Every row gives one point. Two turns around zero, p and q, are shown by what they do to some points. Write where each new point lands after one turn and then the other. Backwards means that the second turn is done in reverse. Each puzzle has new turns, and all numbers are rounded.
In the rows, zero is written as 128.

Turn p:
[120, 170, 117] -> [ 88, 124, 146]
[150,  99, 125] -> [160, 145, 128]
[120,  89, 143] -> [159, 123,  99]
[115, 114, 156] -> [142, 103, 111]
[115, 132, 117] -> [114, 133, 119]
[148, 164, 110] -> [105, 140, 165]
Turn q:
[ 94, 107, 123] -> [109, 153, 103]
[ 91, 119, 142] -> [113, 165, 122]
[150, 137, 135] -> [134, 112, 146]
[178, 126, 131] -> [127,  83, 150]
[126, 150, 109] -> [156, 128, 119]
Where do these land?
q, then p: [140, 131, 125] -> [140, 129, 125]
p, then q backwards: [107, 102, 120] -> [107, 123, 101]
q, then p: [141, 102,  99] -> [131, 159, 101]
q, then p: [ 97, 146, 119] -> [111, 137, 160]
p, then q backwards: [171, 128, 152] -> [153, 168, 141]
q, then p: [112, 159, 153] -> [125, 101, 161]

Turn p:
[152, 157, 138, 146] -> [121, 121, 133, 169]
[129, 114, 142, 162] -> [120,  89, 128, 129]
[123, 148,  81, 122] -> [ 93, 165, 117, 127]
[113, 134, 133, 110] -> [137, 142, 143, 119]
[122,  86, 147, 100] -> [169, 122, 119,  95]
Turn q:
[120,  92, 119, 141] -> [151, 114, 114, 155]
[150, 132, 106,  78] -> [163, 142, 145,  85]
[115, 106, 160, 132] -> [121,  90, 132, 141]
[146, 169, 125, 129] -> [105, 161, 142, 112]
[150, 162, 149, 147] -> [ 91, 147, 154, 133]
[ 91, 104, 113, 140] -> [139, 112,  87, 143]
[124, 131, 124, 128] -> [127, 131, 123, 126]
Where do these land?
q, then p: [118, 126, 136, 181] -> [ 82, 104, 140, 117]
p, then q: [126, 122, 143, 116] -> [132, 131, 148, 128]
p, then q backwards: [143, 127, 121, 162] -> [103, 123, 150, 146]
p, then q: [136, 115, 132, 102] -> [135, 151, 145, 120]
p, then q backwards: [107, 133,  89,  73] -> [148, 176,  80, 118]
q, then p: [138, 145, 148, 134] -> [133, 122, 153, 117]
